Each row of a before or after table is a point. The points were changed in one or more steps. Then noise was added and the rows were shuffled. The steps act on how far a point lies along the listed directions, d1 being the first. Name the steps. A step turns or swaps two directions, mirrors them in a line or flattens them onto one, adds a multiple of one to another, or multiplies one. Angles are multiples of 10 degrees, from the lower direction toward the higher: turns from -170 to 170, lines from 10 to 170 but not 90. Use the fewest steps. Two steps may share a direction if one is a turn and the other turns, adds or multiplies; they go together, in the order done. Otherwise the lowest direction goes first.

Directions:
(1): [ 4.8  1.8 -3.1]
(2): [3.2 0.1 5.0]
(3): [ 1.6 -5.7 -0.8]
Before:
[[ 0.6 -0.3 -4.7]
 [ 3.5  2.3 -2.5]
 [-4.1  2.2 -0.7]
 [-2.3 -1.9  1.9]
 [ 7.2 -0.4  0.7]
 [ 4.5  2.3  1.1]
 [ 1.0 -6.5  1.5]
 [ 1.1  1.8 -6.6]
 [-2.2  1.5  5.3]
 [ 0.7 -0.6 -4.0]
 [-1.5 -1.8 -2.5]
 [ 2.9 -6.6  6.1]
 [-0.1 -4.2  0.7]]
After (13 x 3):
[[-4.2  0.8 -4.9]
 [ 3.4 -4.9 -2.5]
 [ 4.0 -4.1 -7.5]
 [-5.1 -0.2 -1.0]
 [-2.3 -2.5  2.6]
 [ 3.3  4.0 -2.4]
 [ 3.1 -2.8 -0.5]
 [ 4.0 -0.1  0.2]
 [-2.5 -2.3  3.3]
 [-5.1 -1.2  4.5]
 [-5.2 -2.6 -7.2]
 [ 2.0  3.0  4.3]
 [ 1.0 -2.1  3.6]]
Steps: turn d1 and d2 by -140 degrees; multiply d2 by 1.3

Directions:
(1): [-5.8 -2.6  1.2 -2.3]
(2): [ 1.8  0.2  6.4 -1.6]
(3): [-3.2  5.0  1.5  3.2]
(4): [ 0.1  4.0 -1.5 -5.4]
Before (12 x 4):
[[ 1.0 -4.5  4.6 -6.7]
 [-2.8 -0.1 -1.5  4.8]
 [-6.2 -5.6  0.1  4.4]
 [-0.7 -0.1  3.3  3.5]
 [-4.3 -5.3  5.1  4.8]
 [ 2.8 -1.3  0.1  6.3]
 [ 5.2  5.8  0.8  4.3]
 [-5.2  1.1  4.7 -1.5]
 [-1.5  3.0  1.8  8.3]
 [ 3.3  3.2  0.7  5.5]
 [-3.5 -2.5  1.6 -2.3]
 [ 0.5  0.6 -0.9 -0.4]]
After:
[[ 1.9  2.3  0.3 -5.3]
 [ 1.1 -3.6 -0.6 -3.7]
 [-1.9  3.9  1.5 -7.6]
 [-3.0  3.9 -3.8 -2.1]
 [ 0.8  5.3  0.2 -2.9]
 [ 2.5  1.2 -2.2 -3.6]
 [ 3.2 -0.1 -3.1 -1.5]
 [ 1.6  3.7 -4.9 -7.3]
 [-3.1  5.7 -0.3 -3.0]
 [ 0.0 -0.6 -0.6  0.5]
 [-1.6 -0.7  2.5 -0.4]
 [ 1.0 -3.1  7.8  0.3]]
Steps: multiply d1 by 0.4; turn d3 and d4 by 150 degrees; turn d2 and d3 by -40 degrees

Directions:
(1): [ 5.7 -0.3 -2.0 -4.1 -4.9 -2.3 -3.5 -1.0]
(2): [-1.5  1.8  4.8 -0.8  0.8 -5.1 -0.2 -6.3]
Before, 11 rows:
[[ 2.0  0.5 -0.6 -2.2 -3.7 -1.6 -1.2 -1.0]
 [-9.5  2.7  4.2  4.2  7.6  0.8  3.1 -0.3]
 [ 0.7  0.7  0.6 -1.9  0.9 -1.2 -2.1 -3.1]
 [-3.0 -3.1 -7.9  4.8  1.6  8.7  5.1 11.8]
 [ 0.9  2.4 -0.3 -3.7 -2.5 -4.5 -1.2 -2.5]
 [ 6.9  1.0 -0.2 -4.6 -3.8 -3.4 -2.5 -2.1]
 [ 1.8  0.0 -1.3 -1.3 -2.6  1.5 -0.6 -0.7]
 [ 4.5  2.8  0.2 -3.0 -2.2 -2.4 -3.8 -2.7]
 [ 3.9  0.1  1.2 -5.7 -5.6 -5.0 -3.9 -2.6]
 [-0.6 -0.4  2.0  2.0  0.3 -1.8 -1.2  0.1]
 [-3.3 -0.7  0.2  2.0  5.6  0.6  3.6  1.4]]
After:
[[ -5.9   0.3  -3.6   3.8   5.1   7.3   1.9   7.8]
 [ -2.5   1.7   6.0  -2.6  -0.6  -6.4  -1.1  -6.5]
 [  1.7   2.3   5.0  -2.0  -0.1  -6.0   0.0  -6.2]
 [ -0.4  -2.0  -4.0   0.8   2.7   2.9   2.0   4.4]
 [ -0.6   1.5   1.8  -0.9  -2.0  -2.8  -0.4  -3.5]
 [ -3.5   3.3   1.9  -1.7   0.4  -4.6   0.9  -3.5]
 [  0.5   1.6   0.2  -1.8  -2.5   0.8  -0.6  -2.9]
 [ -0.4  -0.4   1.9   2.7   0.5  -0.4  -1.0   1.4]
 [ -1.2   1.2   1.2  -1.0   2.2  -0.4  -0.7  -2.7]
 [  7.1  -3.3 -11.1  -2.9  -7.2   3.5  -1.1   8.6]
 [  0.2   3.8   3.4  -1.2   2.0  -3.2  -2.2  -4.8]]
Steps: turn d1 and d2 by 60 degrees

Directions:
(1): [-3.4 -5.1  5.3 -0.9  2.4  1.6  3.2  1.2 -1.3 -6.2 -2.3]
(2): [ 3.4 -1.1 -1.7 -8.3  1.6 -1.1  0.4  2.8  4.1  0.5 -4.1]
(3): [-0.2  0.5  5.7 -2.8 -7.7 -1.0  1.3 -4.4  2.9  0.8  0.4]
Before:
[[-1.2 -1.5  5.8 -2.2 -5.8 -1.7  0.3 -2.0  1.0 -1.3  1.5]
 [ 0.0 -2.6  2.8 -2.1 -2.2 -2.2  2.1  0.4  0.7 -1.3 -1.2]
 [-1.3 -1.9  4.1 -5.4 -1.6  0.5  4.3 -0.8  0.3 -4.0 -1.5]
 [-6.5 -1.5 10.1 11.0 -7.0  4.2  1.1 -9.3 -4.0 -4.7  5.1]
 [ 1.2  3.2 -1.3  0.8 -3.4  0.6 -1.4 -0.2  0.9  5.1  1.5]
 [ 2.7  1.3 -7.3  0.3  8.8 -0.2 -4.1  4.9  0.5  4.4 -0.8]
 [-4.6 -1.5  4.7  4.7 -0.2  0.6 -0.3 -2.4 -2.5 -1.7  1.8]
 [ 0.9  6.5 -0.4  4.5 -8.4 -0.3 -2.0 -4.4  0.2  4.0  4.5]
 [ 0.3 -3.5  3.4 -2.2  0.2  0.2  2.7  0.7  2.8 -3.8 -3.8]
 [-4.6 -3.4  4.7 -3.5 -2.1 -0.7  4.3 -1.7  1.3 -1.2 -0.4]
 [-0.2 -3.7  1.3 -1.4 -0.4  1.5  4.3 -1.3  0.5 -1.8 -1.6]
 [ 0.6 -1.6  1.2 -2.6 -1.1 -0.2  1.9  2.4  3.5 -2.5 -1.9]
 [ 1.2 -3.4  4.7 -6.3 -2.3 -1.4  2.2 -1.4  0.1 -1.1 -4.3]
 [-1.1 -1.8  4.0 -1.8 -0.7  0.9  3.0 -1.4  1.4 -5.0  0.1]]
After:
[[  1.6  -1.6   5.0 -10.2  -4.4  -0.1   2.6   1.0   5.2  -3.2  -5.2]
 [  0.7   2.3  -0.2   3.7  -4.1  -0.3   0.0  -0.1   1.5   0.7   2.9]
 [  1.6  -0.6   1.0  -5.0  -1.4   0.3   0.6   1.9   3.4   1.5  -2.4]
 [ -4.7   0.0   3.8   1.4  -5.4  -1.2   2.2  -5.2   0.3   2.0   3.3]
 [  2.7   1.1  -9.1   1.2  11.1   0.5  -4.2   6.8  -0.1   4.0  -1.3]
 [ -0.5   0.1   1.7   2.4  -4.7  -2.2   0.4  -2.5  -1.0   1.2   2.1]
 [ -4.7  -4.2   6.1   1.4   1.0   1.0   0.4  -1.2  -1.0  -3.2  -0.7]
 [  0.5   2.4   2.8   2.2  -6.8  -1.3  -0.8  -6.4  -2.4   3.7   1.7]
 [ -0.3   1.8   1.4   6.4  -3.9  -0.3  -0.3  -3.1   0.3   0.7   2.1]
 [ -1.8   3.2   2.5   2.8  -5.9   0.4   1.5  -4.5  -2.1   0.1   4.1]
 [ -1.7  -0.5   6.6  -1.9  -8.0  -2.0  -0.1  -3.5   1.1  -0.6   1.8]
 [ -0.5  -0.4   0.6   3.5  -2.8   1.4   2.9  -3.4  -1.0   0.5   2.2]
 [ -1.4   1.2   3.0   3.4  -3.6   0.6   1.5  -4.0   0.0  -1.8   3.4]
 [ -5.9  -8.2  15.1  -1.6  -4.3   3.7   5.5  -5.3   0.6 -11.1  -2.7]]
Steps: mirror d1 and d2 in the line at 140 degrees; multiply d3 by 1.3

Directions:
(1): [ 1.2 -1.7  5.1 -3.0 -0.9 -5.7 -3.7 -2.2 -4.3  2.8 -3.1  6.0  0.1  1.9]
(2): [-5.8  0.8 -2.0 -1.1  3.0  6.8 -3.8  0.1 -3.2  3.9 -5.6  0.3  0.2 -0.8]
(3): [-3.6 -3.7  1.8  4.8 -2.9  2.7  3.2  1.3 -4.2 -4.9  1.0  5.7  1.4 -2.9]
(4): [ 6.6 -0.4 -4.5  4.7 -2.7  0.5 -0.1  4.3 -3.2  6.2 -0.6  1.2 -1.2 -1.8]
(5): [ 0.0  5.6  5.0  0.1 -8.0  3.4 -2.5  2.4  0.2 -1.3 -1.0 -1.7 -3.6  2.3]
(6): [-3.0 -2.5 -6.5 -4.6 -2.1 -1.0 -2.1  3.7  0.5 -1.6  3.2  3.6 -4.7  4.0]
Before:
[[ -1.2   1.1  -0.6  -0.1  -0.3   3.1  -1.1   1.3  -0.2   0.7  -1.1  -3.3
    0.0  -0.8]
 [  0.4  -1.2  -1.5   2.8   1.7   3.5   0.8   0.3  -0.8  -0.1   1.4  -1.0
    1.1  -0.4]
 [ -4.3  -5.7  -3.6  -0.5   4.4  -2.8   3.6  -3.2   1.1  -3.9   4.5   2.5
    1.9  -1.3]
 [  1.5  -7.0  -5.5   1.4   9.5  -4.2   4.6  -2.0   0.6   0.1   0.8   2.8
    5.8  -2.4]
 [  0.2  -5.1  -8.8   0.5  -4.0   1.8  -0.4   4.7  -4.4  -0.1   4.7   5.1
   -4.1   1.3]
 [ -4.1  -0.9  -0.1   0.3  -0.1   3.7  -0.5  -0.5  -4.1  -0.9  -2.8   0.6
    0.2  -0.4]
 [ -6.4  -4.4  -7.6   4.9  -1.3   6.5   3.6   6.4  -2.3  -2.2   0.0   4.1
    0.3  -3.6]
 [  2.7  -0.5  -1.0   2.3   0.7   0.1   0.4   0.1  -0.1   2.2  -1.7   0.3
    1.6  -3.5]
 [ -0.8  -6.5  -5.5   2.8   1.4  -4.0   4.3   0.6   0.0  -4.2   5.6   5.8
    1.5  -1.9]
 [ -8.4  -4.0 -10.3   0.4   3.9   2.2   4.3   1.7   1.7  -6.0   4.6   3.6
    2.0  -0.5]]
After, 10 rows:
[[  0.6  -0.8   0.0   1.4   1.6   0.7   0.0  -0.6  -0.2   2.2  -3.1   0.4
    1.7  -2.9]
 [  5.1  -4.1  -6.1  -2.5   3.9  -9.5  -1.8  -0.9   0.3   4.8   1.8   3.6
   -0.3   1.1]
 [  2.8  -6.0  -5.4  -0.3   9.8  -4.5   2.6  -2.0   0.3   2.2   0.0   2.8
    5.5  -1.6]
 [  0.9  -1.8   2.4  -0.5   1.7  -0.2  -2.1  -2.3  -3.0   2.1  -1.3   1.6
    0.8   0.6]
 [ -0.1  -3.3  -7.5  -5.3  -0.8  -0.2  -5.6   2.2  -3.8   5.1   0.4   3.1
   -4.9   3.7]
 [ -2.9  -1.4   2.6  -0.4  -1.7   1.2  -1.3   0.1  -2.4  -1.1  -1.4   0.3
    0.3  -0.6]
 [ -3.4  -2.3  -0.1  -7.8   2.2  -6.4  -7.5  -0.5  -3.7   6.7  -6.3   6.4
   -0.3   3.6]
 [ -2.4   1.2   0.6  -3.7   2.4   0.3  -2.2  -2.8  -0.9   0.5  -3.1  -2.8
   -0.1   2.0]
 [ -3.4  -5.2  -2.1  -7.4   3.7 -10.9  -2.5  -2.5  -1.8   0.7   0.7  10.5
    1.2   4.7]
 [  1.1  -5.1  -2.2  -2.7   4.3  -8.2   0.8  -3.8   1.2   1.1   3.6   2.6
    0.5   0.2]]
Steps: multiply d1 by 1.3; turn d1 and d3 by -150 degrees; turn d2 and d4 by -40 degrees

Directions:
(1): [-0.5  1.0  2.8 -3.0  4.0  3.4 -2.0  4.0  1.4  2.0 -5.1 -5.0 -0.4 -1.2
  1.0  0.8 -9.2 -2.1]
(2): [ 3.4 -2.7  1.8 -4.2  2.8 -4.6 -4.4  1.1 -0.1  2.8  1.5 -2.2  9.4 -2.3
 -1.7  0.7  2.6  2.6]
(3): [ 0.9 -4.9  0.1  3.3  3.8  4.7  0.5  7.6  2.3 -0.4 -0.5  4.5  2.3  1.1
 -0.2 -5.1  3.3 -3.8]
(4): [ 0.4  0.7  2.5 -4.0  1.3  7.1  2.9 -1.3 -8.8  3.9  2.1 -1.6  0.8  2.6
  2.5  1.1  3.6 -1.2]
(5): [-3.3  0.9  2.9  3.3  2.3 -6.2  7.1  3.5 -4.4  3.8 -3.0  3.9  1.4  0.6
 -0.5  0.9 -2.4  3.2]
Before, 12 rows:
[[ 0.8  2.6  1.1 -3.3 -1.5  8.7 -0.4 -1.8 -3.0  0.2  1.7 -3.1 -4.5  1.3
   4.3  1.4 -1.0 -3.0]
 [-4.7  3.5 -1.3  2.7 -3.4 -1.8  2.8 -1.2  1.3 -1.4 -2.9 -1.0 -4.2 -0.2
   0.7  1.6 -6.0 -0.5]
 [ 3.1 -1.6  0.0 -1.3 -3.8 -1.9 -4.7 -3.2  2.7 -2.5  3.7 -1.8  2.0 -0.8
  -0.6  0.4  2.3  0.4]
 [ 1.5  0.3 -1.6  1.9 -1.4 -3.1  1.4 -0.3  2.1 -1.5  1.7  1.9 -1.0 -1.3
  -0.6  0.2  3.4  1.2]
 [ 0.5 -2.1  0.4 -8.3  2.0  7.2 -6.1  0.1  1.7  2.0 -1.3 -7.6  1.9 -1.3
   0.8 -0.7 -5.8 -3.3]
 [ 0.7 -1.3  0.5 -2.2  0.7  2.8 -0.5 -0.3 -2.0  2.0  0.9 -1.1  3.7 -1.3
   1.3  0.1  3.4 -0.5]
 [ 2.0  2.8 -1.4 -3.8 -2.2  3.5 -7.5 -2.6  5.6 -2.2  0.8 -5.3 -3.1 -2.7
   0.9  0.0 -3.3 -3.9]
 [-0.3  0.3  0.1  2.0  0.5  0.8  2.5  3.5  0.2 -0.8 -2.8  2.4 -1.4  0.4
   1.7 -0.1 -3.6 -1.6]
 [ 0.5 -1.9 -2.0 -0.6  1.9  2.5 -5.5  2.4  5.7 -2.7 -0.8 -1.8  1.9 -1.7
   0.8 -0.8 -1.1 -4.3]
 [ 2.1 -0.9 -3.7  1.5 -4.1 -2.0 -4.1 -3.4  4.4 -3.5  1.0 -1.0 -2.9 -1.2
  -0.7 -0.7  0.7 -0.3]
 [ 3.5 -1.6 -3.9 -0.2  1.8  4.9 -6.0  2.0  7.2 -3.7 -0.2 -1.9 -0.5 -1.3
  -0.4 -1.8  1.8 -3.9]
 [ 0.8  0.3  0.4  2.0 -1.5  0.9 -2.1 -1.0  4.2 -2.0 -0.7  0.0 -2.2  0.2
  -1.4 -0.7 -1.3 -0.2]]
After, 12 rows:
[[  1.2   1.0   3.7  -5.6   2.7   6.8  -2.8   2.6  -1.2   2.0  -1.4  -5.3
    0.5  -0.4   3.0   1.2  -4.8  -2.9]
 [  2.5   1.3   2.2  -6.1   4.0   5.9  -9.2   3.3   6.5   1.4  -3.0  -7.9
    0.5  -3.8   0.9  -0.5  -8.9  -5.1]
 [  3.6   1.2  -2.4  -3.4   2.2   3.4  -7.0   0.4   5.9  -1.8  -1.6  -5.8
    1.0  -2.6  -0.8   1.1  -1.9  -2.7]
 [  3.6  -3.0  -1.7   1.2  -5.5  -1.7  -2.9  -4.8   2.0  -4.4   6.2   1.8
    1.0   0.5  -0.7  -2.0   7.6   0.5]
 [  1.6   0.1  -2.9   3.3  -4.5  -4.9   2.2  -3.8   0.0  -3.0   5.0   5.2
   -0.3  -0.1  -1.6  -0.3  10.7   3.0]
 [ -0.4   1.6   1.8  -1.1   2.2   0.2   1.6   4.2   0.2   1.3  -4.7  -0.9
   -0.5  -0.8   2.1   2.2  -7.9  -1.2]
 [  0.5  -0.3   0.4  -3.5   3.7   3.3  -6.7   2.7   5.1  -0.6  -3.8  -6.7
    1.9  -2.8   1.9   1.2  -7.8  -4.4]
 [ -3.5   1.0   1.0   1.0   0.5  -0.5   2.3   4.2   0.5   1.4  -5.1  -2.0
    0.8  -0.4   0.8   0.6  -7.8  -2.1]
 [  3.1  -3.2  -3.8   2.5  -4.7  -3.7  -3.6  -3.5   2.6  -3.2   3.9   1.7
    0.8  -0.7  -0.9  -1.5   6.6   0.9]
 [  0.8  -0.2   1.9   0.5   0.1   0.2  -2.3  -0.4   3.3  -0.8  -0.9  -1.2
   -0.5  -0.7  -1.5   0.0  -1.2   0.2]
 [  0.5  -0.2  -0.9  -0.9  -0.9   2.1  -0.3  -1.7  -1.7   0.4   0.7  -1.2
    1.0  -1.2   0.9   0.0   2.9  -0.5]
 [ -0.4  -0.4   5.6 -12.3   8.6  13.1 -10.0   7.0   4.6   4.7  -9.5 -16.3
    1.3  -3.4   2.7  -0.1 -21.7  -7.1]]
Steps: multiply d1 by 3; flatten d2 and d5 onto the line at 110 degrees; multiply d3 by 0; multiply d4 by 0.7

Directions:
(1): [-4.9 -5.4  1.2  4.5  1.4 -3.8  2.1  1.3  2.5  3.1  0.7 -4.3  0.0 -3.3
 -5.0 -2.5 -4.7 -4.1  0.9  5.1  6.5 -0.8 -0.6  1.4]
(2): [ 0.7  1.2 -3.9  2.1  2.5  3.4 -0.3  0.3 -4.8  2.5  9.4  4.0  1.1  3.3
  1.1  0.3 -7.6  2.9  4.2  3.4  0.5 -0.5  0.9 -1.6]
Before (9 x 24):
[[  5.4   6.6  -2.7  -1.6   1.5   2.5  -2.8  -0.1  -4.7  -2.2   5.5   8.1
    4.3   4.2   3.7   3.2  -1.8   6.7   2.3  -2.5  -4.0   0.5   0.8  -2.3]
 [ -6.7  -5.8   3.5   2.8  -4.0  -4.8   4.4   0.3   7.9   4.2  -2.6  -5.7
    1.2  -5.6  -9.0  -3.9  -2.6  -7.3   0.6   7.3  10.1  -0.7   1.2   0.6]
 [ -2.8  -0.4  -1.3   3.7   0.4   0.7   2.2   1.9   2.2   1.1   4.1   0.5
    1.7  -1.0  -0.7  -3.3  -1.4   2.0   0.7   3.4   0.4  -0.6   0.3   2.2]
 [ -2.5  -4.8  -0.6   5.4   1.1  -0.7   2.4  -0.2   3.0   2.8   0.6  -1.0
   -1.5   0.2  -3.8  -1.5  -7.2  -2.8   1.0   3.8   2.8  -0.3   1.4  -1.3]
 [ -4.0  -2.3   2.5   0.2  -1.6  -2.9   0.7  -1.3   4.4  -1.4  -1.0  -3.4
   -0.8  -2.2   3.2  -0.7   2.9  -2.0  -2.2  -1.0   0.7   0.4  -2.5   2.9]
 [ -1.1  -3.3   1.2   2.5   2.2  -2.9   3.4   1.3  -0.5   0.4   5.5  -2.9
    2.2  -5.9  -1.0  -0.8  -2.7  -4.1   1.0   2.1   2.7  -3.3  -1.3   1.4]
 [ -3.4  -4.8  -3.2   4.4  -1.8  -1.5   0.9  -1.3   2.0   4.2   3.2  -2.5
    1.6  -2.5  -3.7  -3.2  -8.9  -1.1  -0.2   3.5   6.1  -0.6   0.5   2.6]
 [  9.5  10.1  -9.8  -7.2  -1.7  13.4  -5.7  -4.6 -10.0  -6.6   9.5  14.4
    0.5  10.3  10.6   3.9   1.5  13.3   6.1  -5.8 -12.0   0.3   1.9  -4.4]
 [ -3.4  -6.2   4.2   3.2   0.0  -6.9   1.8   1.6   5.2   0.7  -2.6  -6.4
    0.5  -2.8  -6.2  -2.3  -1.0  -4.9  -1.2   1.6   4.9  -2.0  -2.5   4.3]]
After, 9 rows:
[[ 3.4  2.7 -6.8 -2.8 -0.4  7.8 -3.1 -3.1 -5.1 -3.6  7.6  8.0  0.2  5.4
   4.3  0.9 -1.4  6.9  5.5 -0.4 -3.9 -0.3  0.7 -1.8]
 [-2.8 -1.0  2.0 -0.5 -4.5 -1.7  3.0 -1.2  4.8  2.1 -2.4 -1.6  0.9 -2.5
  -4.9 -1.4  0.4 -3.1  0.6  3.6  4.9 -0.5  1.6 -0.2]
 [-2.1  0.3 -1.1  2.9  0.0  1.7  1.9  2.4  2.0  0.5  3.5  0.5  1.9 -0.6
   0.4 -3.1  0.4  2.5  0.5  2.1 -0.7 -0.3  0.6  2.5]
 [-0.3 -2.5 -0.2  3.5 -0.1  0.3  1.7 -0.9  2.4  1.7 -0.2  0.6 -1.5  0.8
  -1.6 -0.5 -5.0 -1.3 -0.1  1.2  0.4 -0.3  1.8 -2.2]
 [-0.1 -3.2  3.1  1.4 -0.2 -3.7  0.0  0.8  2.8 -1.3 -1.7 -2.7  0.4 -0.5
  -3.7 -1.0  0.3 -2.0 -1.2 -0.5  1.5 -1.5 -2.1  3.8]
 [ 0.9 -1.7  0.9  0.6  1.3 -2.1  2.1  0.7 -1.0 -1.4  5.0 -1.0  1.0 -4.7
   1.1  0.6 -0.5 -3.0  0.7  0.0  0.1 -3.2 -0.8  1.0]
 [-1.2 -2.0 -3.8  2.2 -2.5  0.1 -0.2 -1.4  1.2  2.1  1.5 -0.5  1.2 -1.6
  -1.5 -1.9 -5.6  0.9 -0.9  1.0  2.7 -0.3  0.8  1.3]
 [-3.3 -1.7  1.7 -0.2 -1.6 -2.4  0.4 -1.2  3.6 -1.6  0.6 -2.1 -1.1 -1.2
   4.1 -0.3  2.9 -1.1 -1.2 -1.0  0.4  0.3 -1.8  2.8]
 [ 2.3  4.1 -1.1  0.7  1.5  0.0 -1.6  0.6 -2.4 -0.9  3.5  4.8  3.7  1.8
   1.3  1.9 -2.9  4.1  2.0 -0.7 -1.1  0.3  0.5 -0.9]]
Steps: multiply d1 by 0.4; multiply d2 by 0.7
